Each point is reached from the start by the listed moves, each made once or not at all, plus a little noise. Is the number of moves made odd or even? Then give how often each move was made.
In the rows, 128 means zero.

Moves:
(1): [142 182 123 160]
(2): [144 154 147  69]
Start: [101 138  65 165]
Points:
[117 163  85 107] -> odd (0, 1)
[132 217  75 133] -> even (1, 1)
[101 137  65 164] -> even (0, 0)

Moves:
(1): [156 166 115 186]
(2): [128 180 163 127]
(3): [132 111 154 187]
(4): [ 51 129  84 136]
Start: [149  91 155  90]
Points:
[ 73 126 173 150] -> odd (0, 1, 1, 1)
[153  76 181 149] -> odd (0, 0, 1, 0)
[154 126 218 148] -> even (0, 1, 1, 0)

Moves:
(1): [193  82 155 135 151 147 161  90 147 185 120 116]
(2): [157 136 130 110 115  93 134 133 114 130 148 162]
(3): [154 117 151 114 125 122  92 119 117 137 158 182]
(4): [138  91 102 154  63 124 125 142 116 158 144 107]
(5): [109  99 148 193 185 109 149 130 178 126 112 158]
(6): [149 118  83 117 171 159  91 117 137  90  94 102]
(7): [103 150 124 139 110 139 143 123 124 155 117 120]
(8): [154 167 141 104 145 150 120 142 140 158 109  91]
(9): [133 148 142 112 138 137 148 116 165 143 137 134]
Start: [126 147 119 168 139  91 140 147 138  95 120  97]
Points:
[201 116 132 205 242 109 195  90 236 157  80 124] -> even (1, 1, 0, 0, 1, 1, 1, 0, 1)
[241 160 113 132 191 140 148 111 160 174  67  53] -> odd (1, 1, 0, 0, 0, 1, 1, 1, 0)
[ 82 156 153 230 190  91 198 133 223 131  99 127] -> odd (0, 0, 0, 0, 1, 0, 1, 0, 1)
[241 101 171 208 168  81 207 135 229 227 123  97] -> even (1, 1, 0, 1, 1, 0, 0, 1, 1)
[204  76 141 198  76 110 146 113 132 216 148 110] -> even (1, 0, 1, 1, 0, 0, 1, 0, 0)

Moves:
(1): [154 107 146 144 149 154 131 118 149 127 115 121 135 126 111]
(2): [ 81 140 104 101 111 172  98 129 127 138 144 105 159 128  88]
(3): [125 118 106 126 108 149 140 153 113 121 158  99 134  97 156]
(4): [124 126 146 138 128 147  92 107 122 145 118 121 118 158 135]
(5): [137 141 108 130 151 142 135 117 107 118 130 122 120 126 130]
(6): [122 139 130 143 121 111 169 103 119 124 109 132 141  97 160]
(7): [171 146 147 138 136 111 146 138 113 110 103 134 146 135 154]
(8): [128 131 116  97 118 129  92 119 141  95 155 148 130 132 128]
(9): [143 141 101 143 127 108 150 138 131 111 130 103 111 125 146]
(10): [106 120 113 113 143 126 129 151 119  99 119 100 141 103 133]
(11): [123 158 122 142 140 126 142 147 120 128 163 115 148 112 144]
(12): [131 132 114 133 108 130 164 143 141 127 113 156 137 148 156]
Start: [118 119 141 120 128 125 153 149 139 161  98  91 140 115 165]
Points:
[157 201  92 133 157 154 192 133 123  87 125  46 205  71 202] -> even (1, 1, 0, 0, 1, 1, 1, 1, 1, 0, 1, 0)
[203 129 153 160 155 112 194 159 148 123  61  64 149 116 189] -> odd (1, 0, 0, 0, 0, 0, 1, 0, 1, 0, 0, 0)
[112 152 135 119 166 171 157 193 127 122 101  26 231  79 154] -> odd (1, 1, 0, 0, 0, 0, 1, 0, 0, 1, 1, 0)
[ 54 179  73 134 112 148 202 170 121 136  96  26 201  89 229] -> odd (0, 1, 0, 1, 0, 1, 0, 0, 1, 1, 1, 1)
[198 182 134 169 173 130 186 113 116  95  97  63 165 101 249] -> even (1, 0, 0, 1, 1, 1, 1, 1, 1, 0, 1, 0)
[143 182  64  93 111 147 171 165 131  90 104  91 178 138 197] -> even (0, 1, 0, 0, 1, 0, 1, 1, 1, 0, 0, 1)
[154 142 126 163 160 128 194 167 157 142 121  45 152  95 182] -> odd (1, 0, 0, 0, 0, 0, 0, 0, 1, 0, 1, 0)
[ 97 114 114  73 135 126 116 163 143 102 114  82 156  95 173] -> even (0, 0, 0, 0, 0, 0, 0, 1, 0, 1, 0, 0)
